Rows are points. To make a cloud, some directions were put in groups of two or more. Within a group, all points are equally far from the middle, so they leave a hole (a ring in 2 directions, a hollow ball in 3). The other directions are filled evenly. Then the cloud was stretched, turned, moved and blurred a little. How many holes are there, and how many directions does each take, smallest first?

Cloud:
[[ 1.66 -0.84  0.46]
 [ 1.04 -2.32 -2.66]
 [ 1.87 -0.62 -1.67]
 [ 0.64 -1.27  1.39]
 [-1.08 -1.54  2.04]
 [-0.41 -1.61  1.57]
 [-3.15  2.39  1.00]
 [-0.62 -0.13  0.46]
 [ 1.72  1.64 -0.52]
 [-0.30 -1.04 -3.02]
 [ 0.82 -1.30 -0.35]
 [ 1.22 -0.14  0.48]
 [ 1.08  1.50  0.47]
 [ 0.55 -1.90  1.88]
 [ 1.39 -0.60 -1.08]
 [ 0.90 -2.38  1.04]
 [-1.55 -2.03 -0.05]
 [-1.11  0.80  1.95]
 [ 1.80 -0.24 -0.22]]
Holes: 0

Cloud:
[[ 0.54  0.49  0.98  1.09]
 [-0.27 -0.09  0.45 -3.07]
 [ 0.95 -0.69  0.43  1.23]
 [-1.72  1.02  1.69  1.44]
 [-0.88 -0.02 -0.78  1.93]
 [ 0.55  5.01 -1.05  0.32]
 [ 0.10  4.00 -0.84 -0.33]
 [-0.88  3.31 -0.41  0.87]
 [-0.04 -1.22  0.34  0.91]
 [-2.54 -0.46  0.17 -1.95]
 [-0.08  2.09 -0.34 -0.66]
 [-0.52  1.44 -0.10 -0.63]
 [ 0.37 -0.59 -1.57  1.12]
 [-0.96 -0.75  0.48 -0.36]
 [ 0.50  2.22 -0.31  1.49]
 [ 1.43  2.28  1.76  2.16]
 [-1.08  1.66 -1.44  1.82]
 [-0.17 -1.44 -0.77  1.80]
 [-1.36  1.72  1.63 -0.91]
 [ 0.71  0.72  1.83 -1.52]
 [ 1.33  1.06  0.83  1.47]
 [ 0.57 -1.64 -0.03 -1.69]
 [ 2.02  0.56 -1.63 -0.93]
 [ 0.89  2.61 -0.82 -1.14]
 [-2.35  0.58  0.55  0.44]
 [-2.00  2.17  0.11  2.33]
 [ 0.30 -1.50 -0.13 -2.21]
 [ 1.96 -1.13  2.18 -1.30]
 [ 1.33 -0.34 -0.29 -1.01]]
Holes: 0

Cloud:
[[-0.98  0.19 -0.59 -5.24  1.16  2.86]
 [-0.26 -0.21  0.74  1.23  1.06  2.46]
 [ 0.34  0.44 -0.42  2.51  0.72  2.01]
 [ 0.78 -0.90  1.71 -2.57  0.20  2.14]
 [ 0.86 -1.29  3.29  1.14 -1.96  0.13]
 [-2.20 -0.30 -1.17  0.88 -0.31 -0.22]
 [-0.72  1.32 -1.51  1.17 -0.64  4.44]
 [ 1.52 -1.07  0.45  1.44  0.56 -0.04]
 [ 1.07  0.46  0.81  0.28  1.06 -1.01]
 [-1.04  1.11 -0.21  1.78 -1.60  1.92]
 [-0.31 -2.24  0.32  1.49  1.39 -1.80]
 [ 0.10 -0.14 -1.76 -1.01  1.16  1.73]
 [ 0.58 -0.38  1.77 -0.44  0.47  1.88]
 [-0.97  0.87  2.47 -2.83  1.52 -1.80]
 [-0.37  0.88  1.27 -1.75  1.06  0.35]
 [ 1.90 -0.98  1.90  0.39 -0.65  2.38]
 [-0.35  1.12 -0.82 -0.84  1.41 -1.11]
 [-0.78  1.66 -1.81  1.14  0.02  0.07]
 [ 0.76  0.38 -0.23 -2.26 -0.98  2.07]
 [-0.33  2.32  0.92 -1.09  1.40 -0.09]
 [ 0.88  3.00 -0.28 -2.48 -0.09  2.05]
 [-0.75 -0.05  0.34 -1.97 -0.37  1.72]
 [-1.05  0.84 -1.56 -0.76  0.39 -2.08]
 [-0.90  1.89  1.31  0.42  0.92 -0.45]
 [ 1.62 -0.40 -2.04 -1.30  2.18  0.35]
 [ 1.87  1.69  0.42  0.08  0.15 -2.21]
 [ 0.83  1.27  0.45 -0.31 -1.13  0.11]
 [ 1.61  2.42 -0.14 -0.62  0.54 -0.39]
 [-2.77 -2.68 -0.44  1.47 -1.87 -2.31]
 [ 2.12  2.07  0.44 -0.43  2.39 -0.02]
 [ 0.28  2.32  0.49 -1.66 -0.88  0.30]
 [ 1.60  0.73 -0.05  1.61 -0.01 -0.74]
 [-0.28  2.60 -0.49  1.56 -2.20  1.67]
 [-0.23  1.10 -1.12 -1.88  1.23  3.40]
 [ 0.83 -0.79  0.82  2.68  0.08 -0.59]
 [-2.17 -1.27  0.84  2.10 -0.60 -2.53]
 [ 1.07 -2.83  1.46  0.19  1.01  0.71]
 [ 2.53  1.48  0.38 -1.37 -0.84  0.72]
 [-0.01 -1.28 -0.71 -2.15  0.12  1.82]
 [ 1.09  0.87  2.78  0.44 -1.15 -0.13]
 [ 0.56  1.38 -0.56 -2.24  2.83  1.28]
 [-1.31 -0.33 -3.34  0.80  2.23  0.16]
 [-0.46 -0.67  2.25 -2.03 -0.99 -1.23]
 [-2.51  0.16  0.13 -1.41 -0.71  0.73]
 [ 1.29  0.12  0.98 -1.82 -0.09 -0.90]
 [ 0.26 -0.52  2.61  1.02 -2.15 -0.04]
 [ 0.68 -0.95 -0.78  0.27 -0.89  2.85]
 [-0.76 -1.26  1.52 -1.39 -0.06 -1.17]
 [ 1.09 -0.74 -1.25  1.30  0.22 -0.09]
 [ 0.33  1.53  0.53  0.60  0.76  2.81]
 [ 0.89  0.46 -0.61  1.38 -0.51  2.15]]
Holes: 0
